Rows are points. To make a cloud, some directions were put in groups of two or more. Within a group, all points are equally far from the middle, so they leave a hole (a ring in 2 directions, a hollow ball in 3). The other directions are filled evenly. Then the cloud was stretched, turned, moved and blurred a little. Count the holes, and give their numbers of directions, smallest first.

Cloud (20 x 3):
[[ 32   4 -15]
 [ 14 -30 -20]
 [ -3 -42 -24]
 [-40 -15 -14]
 [ 27 -42  20]
 [ 24 -16  26]
 [ 28  -8  43]
 [ 16 -14 -43]
 [-16 -24  15]
 [ 46 -40  45]
 [ 45   2 -17]
 [-30 -56   9]
 [ -7   3  32]
 [  8   9 -13]
 [ -2  -2   3]
 [ 33  26   3]
 [ 44  11 -14]
 [ 40 -60  22]
 [ 33 -10  24]
 [ 28  -7 -29]]
Holes: 0

Cloud:
[[-16  60 -14  -5]
 [-39  40 -31   0]
 [-27  -7  11 -26]
 [-22  14   6 -41]
 [ -5  -2  20 -24]
 [-39   0   1  12]
 [-41  39 -29   0]
 [-12 -10 -39   9]
 [-28  31 -43   6]
 [ 28  14  -2   7]
 [-35  13 -34 -23]
 [-22  18  -1 -43]
 [-14  21  13 -38]
 [-51  26 -19  -8]
 [-11  26 -42  21]
 [-45  -1   2  -9]
 [-10  26  12  22]
 [-17 -11  14 -24]
 [-46  31  -3   5]
 [ 29  11  -1   3]
 [  0 -23 -25  -4]
 [-24  16  -8 -43]
 [ 13  18 -27 -29]
 [ -1   7  23 -23]
 [  3  15  24 -16]
 [-14 -25 -12   6]
 [-21   4 -46  -3]
 [-36  13 -31 -26]
 [-19  23 -45  13]
 [-18  39  16   9]
 [ -2 -16  12 -17]]
Holes: 2 (2, 2)

Cloud (47 x 6):
[[-16 -19  35   8  22  24]
 [ 35  10 -39   6   0   1]
 [ 11  21  10 -30  11 -13]
 [ 32 -19   3   5  51   4]
 [ -2  14 -13 -34  28  11]
 [ -1  11 -27   1  10  40]
 [ 19 -19 -48   0  30  -9]
 [ 12   3   4 -25  19  48]
 [ 29  -7  20 -43  -8 -10]
 [  3 -53  -5  -3  19  16]
 [-16   8  -2 -36 -35 -12]
 [ -7  15 -23 -17  -8  18]
 [-21 -42 -19  16  18  17]
 [ -3 -12 -13 -10  -8  45]
 [ 55 -14  17  15  11  17]
 [  3 -14  39  -5  30  20]
 [ 27  24 -31 -22 -15   1]
 [-31   8   1 -16  26  10]
 [ 29 -34 -15  15   4  -8]
 [ 41   2  21 -23  -9 -35]
 [ 22  -3  39 -12 -13  33]
 [-17  -4  27  29  11  18]
 [ 23  -1  48   4 -28  30]
 [ 17 -34   3 -17 -14  21]
 [ 32 -22   2 -11   7  47]
 [  3  31  -4 -21 -24   7]
 [-12 -18  22   4 -11 -10]
 [  0   9  26 -30 -14 -25]
 [ 33 -18  -6   4  -9 -45]
 [ 25  12   5 -39  12 -10]
 [ -2 -14  25   9 -33   2]
 [ 60  33  -5   2  -9  24]
 [ 38   0 -12  11 -11 -45]
 [-12   2 -16   1 -35   9]
 [ 25  -8   5 -26  32  42]
 [ 17 -32 -31 -22  -8  14]
 [ -7  -4 -21  36   0  21]
 [  9   8 -19   0  23 -37]
 [ 49  -5 -35  -9 -14  -7]
 [  6 -16   8  42 -16  19]
 [ 21  -7   2 -11  24 -41]
 [ 22  11 -32   7  40  15]
 [-16 -22  24  -1   3  38]
 [ 21 -31 -19  32  15  32]
 [  1  -5   4 -46 -18   9]
 [ 16 -30   7  26  11  -3]
 [ -7   3 -41   7  12 -14]]
Holes: 1 (4)

Cloud:
[[ 19  31  -2 -56  12  25 -21 -13]
 [ -5  16  14 -10  10  27  42  -9]
 [-28 -12   5 -19  21  16 -12  -7]
 [ -8   8  25 -35  52 -14  13  -2]
 [ 23 -23 -42  -4  -7  25 -10 -15]
 [  6 -27 -23 -24  -3   8  16   2]
 [ 17 -13  -1   9  35  13  21 -24]
 [ -9  24 -21  -3 -11 -18  20  16]
 [ 15  25  21  13   0  13 -16  37]
 [  0 -30 -55 -41 -12  -8  14 -15]
 [  4 -32  -6 -29  16  10  36 -38]
 [ -5   4   1   6  33 -42  -3 -14]
 [ 12   0  24 -51  15 -20  -4 -21]
 [ 12 -26 -27   2 -26   8  10  22]
 [ 30 -20  -3  -2   0  26 -13  -1]
 [-21 -17  -4  -4 -25  -7 -15 -39]
 [ -9  24  19 -38   3   7  10  -2]
 [-14   0 -32 -17  25  20  -3   6]
 [ -5  -3 -30 -43  38  11   9 -38]
 [-13  11  -9  22 -13   2 -11  -4]
 [  8 -23   2 -28  19  41  20  -3]
 [ 15 -13  -9 -12  26  37   0 -29]
 [-21  20 -42  -8  31  25   9 -19]
 [-21   2   4 -34  41  -2   9   0]
 [ 14  26  22  23   3   3  13 -18]
 [ -7 -14 -26  24  29   9  30 -10]
 [ -5  34 -18 -22  22   2  23 -12]
 [ -4 -26  13  -2  37  34  34 -22]
 [  8 -16 -15   4 -22  -4   1 -19]
 [  8  10  19 -10  45 -36   2 -28]
 [  0  -7  11 -17  25  13   2  -9]
 [-20  -3 -13 -17  54  -3  21 -11]
 [ 23   8  -7  12  30  11   0  19]
 [-11 -17   2 -42 -12 -16 -10   8]
 [ 32  -7   8 -31  -8  16  15  -9]
 [  8   2  -1   4 -26   7 -21 -18]
 [  1  25 -26 -22  18  25  30  -3]
 [ -7  47 -18 -40  13 -14 -34  -3]
 [-10   5   2  -9  15  33  16   1]
 [ 13  -7   8  -9 -23  16  -8   1]
 [ 33  19  -4   2  -6  -2 -35  -5]
 [ 11 -22 -16   4  11 -17  24 -38]
 [  9 -12  23 -13  15 -19  54 -34]
 [ -7   8  11 -24  11  -2  45 -13]
 [-33  -8 -23 -32  -3 -14 -22  25]
 [-14   7   4 -47 -14  11 -15  12]
 [  2 -39   7  -8  12  22  34  -2]
 [ 18 -28  13  11  -6  26  37  15]
 [-51  -5 -38 -26  31   4  25  -6]
 [-24   0 -23 -18  20  45  -2  -2]
 [  1   1  15 -14  25 -51  26 -23]
 [ -7  32  -9 -60  -4  24 -10  14]
 [ 10   6  15 -41  29 -18 -17   7]
 [-30 -25  -5  10   1  18  -7 -10]
 [ 11   4 -16  13  12  -5  -8 -33]
 [-27  21  -5 -17   9   5  33   7]
 [ -5  14  -2   9  18 -15   1 -27]
 [ -5 -37  -9  24  -3  -4  13  -2]
 [-16  22 -17 -15   6   6 -23 -15]
 [ -6 -18 -35 -49  18   3   1  -7]
 [ 11  22 -23  -8 -18   1 -25  -6]
 [-33   8   3   4 -25  24  -8   4]
 [ -8 -12 -22 -37 -20  42  28   6]
 [-12 -19 -24  29  40   1  -9 -39]
 [  0  20   6 -23  14 -25  27 -11]
 [ 26  23  19   3  -9 -18 -15   5]
 [ 15  -4  16   3  30  36  20   5]
 [ 15   9  -7  -9   5  24 -16   9]
 [-14  22   6 -19 -18  12  12 -39]
 [ -4   9  -6  -2  -1  11 -45  11]
 [ 12 -17 -14   6  24  10  17  -1]
 [-14   8  -6 -27  29  20  -4 -17]
 [  9  19  -4 -23 -12  -2 -10   6]
 [ 33  20 -16 -22  32  17  12  -2]
 [-25  38   2 -24  43  -5  23   2]
 [ 14  12  24 -15  14  15 -19 -10]
 [ -2  -5 -28 -17  -5 -15  12  -3]
 [ 41   1   3 -21  15  19  21 -15]
 [ 10 -18   2  15 -17   1  -8  28]
 [-24 -15 -25 -17   8 -15 -17   5]]
Holes: 0

Cloud:
[[ -6 -28  11 -26 -33 -16 -12  30  22]
 [  5   4  28  -1   3  17  50   6 -20]
 [ -4   2   5  -4 -35  -4  -9 -19 -24]
 [ 28   0  -6   4  21 -19 -19  13  -7]
 [  3  15  37  24 -12 -30  -1 -16 -21]
 [ 24   0   1   0 -29  17  -6  22   4]
 [-10   7 -35   7  -6   9 -53 -16  -3]
 [-15 -20   0   2  14 -34  17 -13  19]
 [  6   8   7 -36 -15   9 -25  19   2]
 [  9   3 -33  -1  17   3   9  -8  18]
 [ -4  -2  37  20   2 -30  -4  11  -9]
 [ -9  -4 -38 -26  11 -15  -3   7  17]
 [-19 -32  23  -9  -5   2  -2 -41  28]
 [ -8  -7  44 -19 -13 -21 -21 -25  26]
 [-15   7 -23  32  17 -18  13  11  37]
 [ 10  -5  -6  23  12  -8 -18 -32   4]
 [  8 -33  13  -7  -8 -12 -15   3 -10]
 [ 16  34  35  21   1  -6   0 -24 -10]
 [-13   2 -13  34   3 -10   1  -6 -16]
 [  5   8 -18  -2   1 -37  -2 -23  -1]
 [-29 -37 -21  10  21   9 -20  -2   9]
 [ 24   3  19  -6  -4   9 -13  -4   1]
 [  0 -19  10  42   0 -27  -1  11  19]
 [-31   9   1  17  16 -18 -18  12  22]
 [-23 -15 -20  29  35  -8  -6  40  22]
 [ -7  -2  24   2  18  10  13  11   7]
 [-11 -12   1 -15  22 -15 -28 -27  -3]
 [ 18  -4 -16  30  13  -6  22 -21 -34]
 [ -7  -2  20  16  10  22 -19  17 -19]
 [-10 -37   5  20  22 -13 -17 -16   1]
 [ -3 -14 -54  -2   6  15  20  21  11]
 [ -4  10   8  -3 -31 -14 -25   1   4]
 [-22 -13  -5  -5  10  32  -1  -1 -23]
 [ 30 -32  -8  30 -17 -22  19   3  13]
 [-24  -8  19 -11  36   7   9   2   1]
 [-28 -23 -11  22  -6  33  10   5  -1]
 [-35 -35   2  -9 -11  31 -12  18  13]
 [-14  -7  30 -11  -3 -43   7  -8  -5]
 [-26 -10 -11  21  -3 -16 -15   0  -9]
 [ 13 -12   8   7  24 -40 -10   8   9]
 [-24   0   8 -22  -1 -14  -1 -13  26]
 [-14 -38   5 -18  -5 -28  20 -20  18]
 [-18  -6   2  -9  16  23  11  32  10]
 [ -5 -32 -20  23   1  21 -22  19  -1]
 [ -9 -17  -1  33  20 -10 -15  -7 -10]
 [ -1   5  18  38 -10 -20  21 -18  17]
 [-43 -14 -20   4  19  -5  10 -14  -7]
 [ 11  -9  32  -1  -9  22  37 -28  -4]
 [  6  -3 -51  18   7  19 -11  25   7]
 [ -7   3  20 -19  -6  21 -23 -10  34]
 [  0 -41  -7 -23   6  10   0 -22  39]
 [ 10 -34  28 -13 -10  -6 -32  -6  33]
 [  2  -2   6   5  -8   4 -60   2  15]
 [ -3 -32  30  12  15 -14  27   5  14]
 [ -6   5  10  14 -26   0  15   2  19]
 [ -6 -25  -6 -15  -6   6  12  23  43]
 [-26 -18  20  35  14   2  24  -3  12]
 [  6 -18  -1 -18  35 -12  -7   0  -9]
 [  1  -9  20  -1 -22  14 -24   3  19]
 [ 11   9 -12 -17 -39   4 -30  18   4]
 [ 12 -19  25 -33  -7   3 -13   2   0]
 [  0   9 -27  20  10  -3 -13  14 -27]
 [-24  -9   3  37 -25   2   9  -4  20]
 [-15 -24 -20   7 -25  11 -17 -32 -12]
 [-20   1  14  22   8  20   7 -18 -11]
 [  6 -17 -14  22  26  -5   9  29   2]
 [  3 -16  -6  -7 -32   6  19  -8  14]
 [  8 -13 -30  18 -12 -12 -24  19  30]
 [-20   5  -6  46 -18 -27  11  15 -17]
 [-20  -4 -14  -2  17 -26 -25 -20  10]
 [-14 -34  -9   6  -2  -4 -21 -37 -17]
 [-14  10  34   9 -29 -10   2 -16  19]
 [ 33  -1   0  32 -13  -5 -13 -26   5]
 [ -2 -15  -7 -29  14  15  10  -2   0]
 [-13  -4  -2  29  26 -28  28 -24   4]
 [ -3  22  23  13  10 -14  24 -11   7]
 [-27 -12 -31   7  36   0  -5  25  -4]
 [  2  -2  10 -26   3 -32   5 -17  -4]
 [-28 -29 -13  45 -11  10  -2 -19  20]
 [-32  18 -12   9  14  20  -9  -5  30]
 [-21   0  10  47  -4 -17 -31  -8  -3]
 [-23 -20  -5  60 -15 -13 -31 -28   4]
 [-23   6   7  32  -7 -21  11   1  -2]
 [-16 -10  36  -1  23 -13  -9  15   7]
 [ 12  -2 -17  46 -26  15  -7   5  -3]
 [ 20 -22 -32  33 -41   0   1  24   4]
 [-28 -28   3  27  -9 -19 -11 -29  -6]
 [-26  -4  -9  -8   0 -11  29 -25  12]
 [ -5 -19 -11  -1  44 -16   5  -3  51]
 [ -9 -40   1  22   3  17 -18  15  34]
 [-15 -45  -4  19  38   0  -5 -13  26]
 [-42 -23   9  46   5  13  11  -2   7]
 [ -1 -14  28   6  21  23  21 -17 -18]
 [-18  -1  53   2  -4 -28 -12  -5  -6]
 [ -2   6  19  37  44 -27 -15 -21  23]
 [-21  35   8  14  18  14 -34   7 -19]
 [  3 -46  11 -17 -38  -1 -12  11  21]
 [ 12 -13 -11  49  -1  -4  -6 -34  12]
 [ 23 -18 -23   5 -11   7  -3 -13 -14]
 [  3 -31  36  10  -6  19  22   4  18]
 [ -6 -22  11  56   3 -12 -12 -25 -14]
 [ -8  -6  18   3  35  18  -9 -10   6]
 [  5  -1  25 -29  -5 -11   6  -7  26]
 [ -2  14   4  -8  -9  -3 -26  -9  17]
 [  2 -16  15  16 -25  14   5 -20   5]
 [  5  40   5  15  15   3  20 -15  20]
 [-21  -3 -13 -19  40   7 -11 -18  16]
 [-30  15  -3  30  31 -17   3  33  15]]
Holes: 0

Cloud:
[[-16 -12 -32  -4   6 -30 -18 -17  -1]
 [ 21 -11  13  14  -9 -43  -5 -24  -2]
 [ 18  10 -28   1 -22  19   5  28  11]
 [  8 -41  14  35   3  -8  15 -24   8]
 [ -5 -12  20   5  -4 -13  -5  18  29]
 [ -2  13   7  -7  16 -19   3 -39  33]
 [  0 -14   8  -6  -8 -21  30 -13 -15]
 [ -2 -17   3 -13 -14   0   3  -2  27]
 [ -8  -4 -17  11   0  13  21 -30   2]
 [-27 -32   3  -2   2 -12   6   8  14]
 [ -8 -34 -35  -8   1 -10   1  22  13]
 [ 18 -35  27  36  19 -14  -7  -1  -8]
 [-19  -9 -15  -4  -1  17 -21  11   2]
 [  0 -12 -28 -11 -15   9  -1   9   1]
 [-15  -5 -17  25   3 -16  -6   3 -17]
 [ 19   3   1  17   7   1   2   0 -28]
 [ 18   4   6  25 -12  -7 -16 -11  19]
 [ 21 -29   7  23  -6  30  -9   6   5]
 [  8 -39  23  -3   0   3  19  29   4]
 [  3 -30   0   4  -2  -1 -30  -9   2]
 [-20 -14 -28  10   9  -2 -14  -2  14]
 [ 39  -6   3  28   5 -36  -4 -15 -24]
 [ 23  33  -1  -6 -13  16  17   8  15]
 [ 12 -23  29   4 -22 -20  13 -30  -8]
 [ -9 -16  -1  11 -19 -29  -6 -24  -9]
 [-25 -41  -9  -5  -4   1  42   7  20]
 [-18  13 -11 -20   3  -1  18  17  27]
 [  1 -19  -8  16  -3  -3  44  33   5]
 [-11 -14 -20 -30   0   3   6   6   4]
 [  2  22  -3   4  25 -36   8 -11 -11]
 [ 22 -14  30  -3 -10 -17 -21 -18  18]
 [  2 -15 -26   0  -2  -4  48  20  30]
 [-26 -11  -4   4  12 -28   1 -40 -13]
 [-17  15  13 -10  15  14  44   5   9]
 [-12 -20 -18  -9  12 -15   9  17  34]
 [ 27  18  31  -3 -15  -1   8  -5 -16]
 [ 12  31  13  -2   3  23  11 -32   9]
 [ 25  23   8  53   5 -19 -21  -2 -21]
 [ 29 -12   0  23  13   8  -2  -2   1]
 [  4   9 -18 -16  -1  -9  33  11  14]
 [ 24   5 -17  12 -16  18  12   2   5]
 [ 15   2 -38   2  -9 -29  -7  11   0]
 [ 11   2 -11  -2  13 -27 -23 -32   9]
 [  9 -32   9  42  -2   1   8  19  -5]
 [-26 -36  21   2 -21  19   4 -38  27]
 [ 31 -10   6 -20 -19  13   1  14   2]
 [ 16  -8   9  19 -12 -11  18  -8 -29]
 [ 18  -2   4 -13 -12  26  19 -33  14]
 [ -4 -11 -27  38   0 -27   5  25 -10]
 [-23 -33  10 -18 -16   9  -6 -29  35]
 [ 26  10   2 -18   1  14  -4 -15 -22]
 [ 10   0 -23  -7  -4  41  26  33  -1]
 [ -4  10  19 -22  16  22  17 -29 -10]
 [  8  11   5  13  28 -33  12 -15 -23]
 [-16 -28  25  22  -3  -2  -2 -25 -18]
 [  2  41  16 -29   8  13   9 -49  30]
 [ -5 -29 -26  44  21   6  10 -21  -6]
 [-14   2  -5  -7 -18  20 -11 -13 -15]
 [-20 -42  24  22  -5   7  21 -26  -3]
 [ 12  17 -20  -3  -4   5 -12 -16  16]
 [ -5 -15  28  -7  -7   0 -15 -36  19]
 [ -3 -21 -21  33   9 -24  25  27   0]
 [-24 -22 -16  28   8 -33   4  22 -20]
 [ -8   8  19 -11  -7  -5   6  20  20]
 [  4  36  35  -2 -26   8  15  -4   6]
 [ 21 -35  16  31   0 -13  -6 -10  42]
 [ -7 -42   2  -9 -28  11  10   0  49]
 [ -2  -5  -1   2   2   3 -16 -35  -2]
 [ -8  12   2  16   8   2  21 -23 -35]
 [ 22  22   2  -6 -23 -23 -17   2  21]
 [ 44   9  28  11  10 -36  12  -1   3]
 [ 27  26  -3  27  24  -3  25  -1  -2]
 [ 20 -46  11 -21 -25  -4  13   4  13]
 [ 28 -31  17  17  34   4   5 -17   4]
 [ 10 -36 -14  11  -9  44  12 -21  10]
 [-20 -25 -28  31   5  -6  15  -9  -3]
 [-12 -29 -11  -1   2  25  39   5  23]
 [ 10 -19   8  27   6  -5  -2  14  -9]
 [  1 -30   4  -1  -7   7  43   8   7]
 [ 33  -6   3 -15  -3  34 -13 -16 -19]
 [ 19 -11   8  34 -22 -30  -3 -11   8]
 [ -4  10  18  19   1 -42  11  16 -11]
 [ 21   2  17  29 -11  28  16 -18 -14]
 [  5 -36 -10  -6  10   9  13  11   4]
 [  6 -36  -1  14 -28  19  40  28  28]
 [-14 -20   4  10   9  -8 -22  -5  25]
 [-27 -18  -5  22 -22   0   3   8 -36]
 [  1  -1   1   9  -2 -60  28  -4  -8]
 [-15  -9  -3  -9   6  24 -21   3   0]
 [-13  -8   2  15   5  -8 -19   8   8]
 [-27 -40  -2  -9   9 -15  12  -2  11]
 [-19 -33  -9  33  -3  15   6 -29  -8]
 [ 27  10 -22 -24 -15  15  11 -12 -11]]
Holes: 0
